Every row gives one point. Two turns around zero, p and q, are shown by what they do to some points. Write where each new point lands after one turn and then the other. Backwards means that the second turn is done in reverse. Each puzzle has new turns, and all numbers are rounded.

Turn p:
[-0.18, -0.13] -> [-0.22, +0.02]
[-0.39, -0.18] -> [-0.41, +0.12]
[+0.48, +0.02] -> [+0.37, -0.30]
[+0.09, +0.29] -> [+0.26, +0.16]
Turn q:
[-0.32, -0.06] -> [-0.28, -0.16]
[-0.36, +0.07] -> [-0.36, -0.05]
[-0.06, -0.32] -> [+0.05, -0.32]
[+0.46, +0.10] -> [+0.40, +0.24]
[+0.29, +0.20] -> [+0.21, +0.28]
Where do these land?
q, then p: [-0.23, -0.01] -> [-0.22, +0.08]
p, then q: [+0.60, -0.16] -> [+0.49, -0.38]
p, then q backwards: [-0.20, +0.20] -> [+0.07, +0.27]
p, then q: [-0.17, -0.04] -> [-0.17, +0.03]

Turn p:
[+0.36, -0.17, +0.27] -> [+0.40, -0.18, +0.20]
[-0.22, +0.45, -0.26] -> [-0.21, +0.31, -0.42]
[-0.18, -0.32, -0.50] -> [-0.50, -0.36, -0.07]
[-0.25, +0.19, +0.15] -> [-0.07, +0.34, +0.04]
[+0.33, -0.16, +0.13] -> [+0.30, -0.23, +0.11]
[-0.04, +0.01, +0.20] -> [+0.08, +0.12, +0.14]
Turn q:
[+0.00, -0.04, -0.06] -> [-0.04, -0.02, -0.06]
[-0.11, +0.02, +0.74] -> [+0.11, -0.15, +0.72]
[-0.18, +0.09, -0.29] -> [-0.19, +0.23, -0.19]
[+0.25, -0.37, -0.20] -> [-0.02, -0.36, -0.33]
[+0.03, +0.30, -0.19] -> [+0.12, +0.30, -0.14]
Where do these land?
p, then q backwards: [+0.06, +0.06, +0.35] -> [+0.08, +0.30, +0.18]
q, then p backwards: [+0.01, +0.14, -0.25] -> [-0.04, +0.28, -0.05]
q, then p: [+0.37, -0.25, +0.29] -> [+0.16, -0.41, +0.30]
q, then p: [-0.43, +0.05, -0.40] -> [-0.39, +0.37, -0.24]

Turn p:
[+0.14, +0.06, +0.06, +0.24, +0.02, +0.05] -> [+0.16, +0.16, -0.04, +0.17, +0.01, +0.08]
[-0.24, -0.27, +0.15, +0.67, +0.04, -0.16] -> [-0.17, +0.30, +0.05, +0.68, -0.06, -0.22]
[+0.34, +0.14, -0.23, +0.06, +0.11, -0.39] -> [+0.45, -0.12, -0.23, +0.01, -0.06, -0.29]
[-0.34, +0.06, -0.17, -0.21, +0.04, +0.21] -> [-0.36, -0.07, -0.12, -0.21, +0.20, +0.06]
[-0.22, +0.29, +0.19, -0.05, +0.70, -0.27] -> [+0.11, +0.28, +0.13, -0.18, +0.55, -0.54]
[-0.23, +0.07, +0.08, -0.16, -0.18, +0.46] -> [-0.35, +0.09, +0.03, -0.20, +0.05, +0.40]
[+0.34, -0.45, -0.24, -0.28, -0.36, +0.28] -> [+0.00, -0.61, +0.08, +0.04, -0.26, +0.47]
[+0.21, +0.10, +0.15, -0.25, -0.37, -0.17] -> [+0.16, -0.02, +0.09, -0.29, -0.43, +0.05]
Turn q:
[-0.07, -0.32, +0.32, +0.10, +0.29, -0.21] -> [-0.14, -0.22, +0.26, +0.30, +0.35, +0.02]
[+0.34, +0.04, +0.08, +0.33, -0.29, -0.14] -> [+0.49, -0.04, -0.01, +0.17, -0.04, -0.25]
[+0.16, +0.35, +0.21, -0.13, +0.16, +0.19] -> [+0.15, +0.33, +0.23, -0.13, +0.01, +0.26]
[+0.35, -0.38, -0.43, -0.33, +0.45, +0.25] -> [-0.03, -0.35, -0.40, -0.18, +0.18, +0.70]
[+0.02, +0.01, -0.38, +0.22, -0.31, -0.43] -> [+0.15, -0.10, -0.40, -0.06, +0.07, -0.53]
[-0.10, +0.27, -0.19, -0.51, -0.14, +0.25] -> [-0.15, +0.15, -0.02, -0.54, -0.31, +0.16]
[-0.32, -0.25, +0.25, +0.25, -0.16, -0.13] -> [-0.20, -0.16, +0.19, +0.35, -0.06, -0.32]
[-0.37, +0.28, +0.14, +0.08, +0.00, +0.21] -> [-0.25, +0.39, +0.14, +0.09, -0.20, -0.05]
Where do these land?
p, then q backwards: [-0.02, -0.44, +0.44, -0.10, +0.23, -0.37] -> [-0.15, -0.02, +0.65, +0.06, -0.29, -0.24]
q, then p backwards: [+0.19, +0.00, +0.47, +0.17, -0.14, +0.06] -> [+0.31, -0.27, +0.33, +0.10, +0.08, -0.12]
p, then q: [+0.17, -0.18, +0.06, -0.32, +0.19, +0.33] -> [-0.11, -0.16, +0.26, +0.14, +0.00, +0.43]
p, then q: [+0.27, +0.24, -0.47, +0.22, +0.20, -0.04] -> [+0.21, -0.10, -0.55, -0.02, +0.21, +0.19]
q, then p: [-0.45, +0.47, -0.56, +0.14, +0.13, +0.30] -> [-0.28, +0.13, -0.77, -0.40, +0.01, -0.06]
p, then q: [+0.41, -0.43, +0.17, +0.30, -0.18, +0.07] -> [+0.40, -0.03, +0.10, +0.50, -0.30, -0.02]
q, then p: [-0.11, +0.34, -0.37, -0.15, +0.12, -0.08] -> [-0.06, -0.12, -0.27, -0.41, +0.17, -0.11]
p, then q: [-0.16, -0.15, +0.19, -0.09, -0.33, -0.10] -> [-0.09, -0.03, +0.22, -0.03, -0.27, -0.28]
p, then q backwards: [-0.29, +0.15, +0.07, -0.15, -0.22, -0.17] -> [-0.30, +0.17, -0.12, -0.19, -0.19, +0.03]

Turn p:
[-0.10, +0.30, -0.25, -0.08, -0.27, +0.30, +0.17, +0.05] -> [-0.38, +0.25, +0.13, +0.15, -0.17, +0.16, +0.16, -0.19]
[-0.27, -0.13, +0.08, -0.19, +0.30, +0.03, -0.13, +0.03] -> [-0.02, -0.28, -0.11, -0.12, -0.02, +0.27, -0.08, +0.24]
[+0.03, -0.02, +0.10, +0.29, +0.36, +0.22, -0.03, -0.29] -> [+0.41, +0.01, -0.22, +0.22, +0.09, +0.29, +0.05, -0.01]
[-0.18, -0.18, +0.00, -0.21, +0.18, +0.10, +0.46, +0.00] -> [-0.14, -0.46, -0.05, +0.16, -0.12, +0.07, +0.29, -0.03]
[-0.24, +0.02, -0.30, +0.02, -0.22, +0.12, -0.24, +0.39] -> [-0.33, +0.24, +0.15, +0.05, -0.32, +0.03, -0.25, +0.26]
[-0.40, +0.35, -0.19, +0.20, -0.60, +0.02, -0.66, -0.26] -> [+0.04, +0.63, +0.57, -0.30, -0.19, +0.40, -0.44, -0.13]
[+0.87, +0.18, +0.10, -0.23, +0.48, -0.46, -0.14, -0.20] -> [+0.14, -0.04, -0.70, -0.27, +0.69, -0.39, -0.18, -0.33]
[-0.13, -0.36, +0.02, -0.35, -0.12, +0.23, +0.04, +0.22] -> [-0.20, -0.18, -0.06, -0.21, -0.40, -0.03, +0.22, +0.24]
[+0.04, -0.54, -0.12, +0.28, +0.00, +0.00, +0.21, -0.04] -> [+0.33, -0.22, -0.03, +0.24, -0.38, -0.26, +0.02, +0.01]
[-0.05, +0.22, +0.30, -0.12, +0.04, -0.50, +0.32, +0.18] -> [-0.20, -0.32, +0.28, -0.01, +0.51, -0.24, +0.06, +0.02]
[+0.43, +0.15, +0.28, +0.38, -0.15, -0.05, +0.01, -0.08] -> [+0.34, +0.36, +0.03, +0.08, +0.31, -0.28, +0.16, -0.08]
Turn q:
[+0.42, +0.12, +0.53, -0.40, -0.39, -0.32, +0.02, +0.03] -> [+0.76, -0.19, -0.37, +0.14, +0.06, +0.14, -0.31, -0.07]
[-0.06, +0.40, -0.12, +0.09, +0.33, +0.02, +0.23, +0.04] -> [-0.12, +0.09, +0.28, +0.18, +0.30, -0.14, -0.02, +0.33]
[-0.42, -0.13, -0.03, +0.16, -0.13, +0.04, +0.05, +0.07] -> [-0.12, +0.32, +0.12, -0.19, -0.27, -0.06, -0.05, -0.02]
[+0.02, +0.07, -0.27, +0.33, -0.21, +0.32, +0.19, +0.05] -> [-0.17, +0.35, -0.04, -0.29, +0.23, +0.12, +0.24, +0.11]
[-0.41, -0.12, -0.41, +0.15, -0.24, -0.05, -0.49, -0.33] -> [-0.21, +0.14, +0.15, -0.29, -0.15, -0.41, +0.25, -0.60]
[+0.33, -0.17, +0.54, -0.01, +0.30, -0.21, -0.53, -0.20] -> [+0.20, -0.44, +0.07, +0.56, -0.18, +0.32, +0.03, -0.45]
[+0.14, -0.25, +0.11, -0.02, +0.16, +0.28, +0.19, -0.35] -> [+0.05, -0.22, +0.04, -0.01, -0.19, +0.18, +0.43, +0.22]
[-0.39, +0.01, -0.32, -0.30, +0.14, +0.28, -0.01, +0.55] -> [-0.48, -0.08, +0.17, -0.43, +0.02, -0.08, -0.49, +0.21]
[+0.38, +0.08, -0.03, +0.00, +0.03, -0.36, +0.33, +0.14] -> [+0.09, +0.05, -0.41, +0.33, +0.21, -0.06, -0.08, +0.26]
Where do these land?
q, then p backwards: [-0.49, -0.53, +0.36, -0.09, +0.06, +0.34, -0.20, +0.22] -> [-0.57, -0.25, -0.42, -0.29, -0.33, +0.15, -0.25, -0.17]
q, then p: [-0.44, -0.52, -0.28, +0.26, -0.31, +0.20, +0.15, +0.44] -> [-0.68, +0.16, +0.39, -0.31, -0.12, +0.44, -0.06, -0.14]
p, then q: [+0.50, -0.02, -0.01, +0.14, -0.36, -0.30, -0.24, +0.22] -> [+0.22, -0.07, -0.01, +0.41, +0.22, -0.42, -0.32, -0.20]
q, then p: [-0.24, -0.13, +0.15, -0.33, -0.37, -0.20, +0.22, -0.15] -> [-0.20, +0.22, -0.04, -0.30, +0.01, -0.46, -0.11, -0.23]
q, then p: [+0.05, +0.57, -0.36, +0.04, -0.20, +0.02, -0.33, -0.09] -> [+0.19, -0.44, -0.30, -0.08, +0.46, +0.21, -0.12, -0.15]
p, then q backwards: [+0.20, +0.25, -0.01, -0.28, +0.37, +0.08, +0.11, +0.07] -> [+0.44, -0.10, -0.32, +0.09, +0.00, -0.01, -0.04, +0.16]
p, then q: [-0.26, -0.07, -0.20, -0.25, +0.10, -0.23, -0.13, -0.14] -> [-0.02, -0.26, +0.04, -0.25, -0.26, +0.06, +0.03, -0.27]
p, then q: [+0.22, +0.66, -0.14, +0.03, +0.03, -0.30, -0.01, -0.07] -> [-0.11, -0.17, +0.60, +0.33, +0.01, -0.22, +0.18, -0.09]
p, then q: [+0.06, -0.18, -0.02, -0.04, +0.49, +0.53, +0.08, -0.24] -> [-0.34, +0.11, -0.28, -0.40, +0.25, +0.06, +0.39, +0.21]
q, then p: [-0.04, -0.11, +0.22, +0.52, +0.22, +0.02, +0.22, -0.16] -> [-0.06, +0.26, +0.30, +0.41, +0.13, +0.03, +0.33, +0.04]
q, then p: [+0.44, +0.09, +0.30, +0.00, -0.02, -0.16, +0.13, -0.10] -> [+0.15, +0.20, -0.32, +0.36, -0.09, -0.19, +0.00, -0.03]
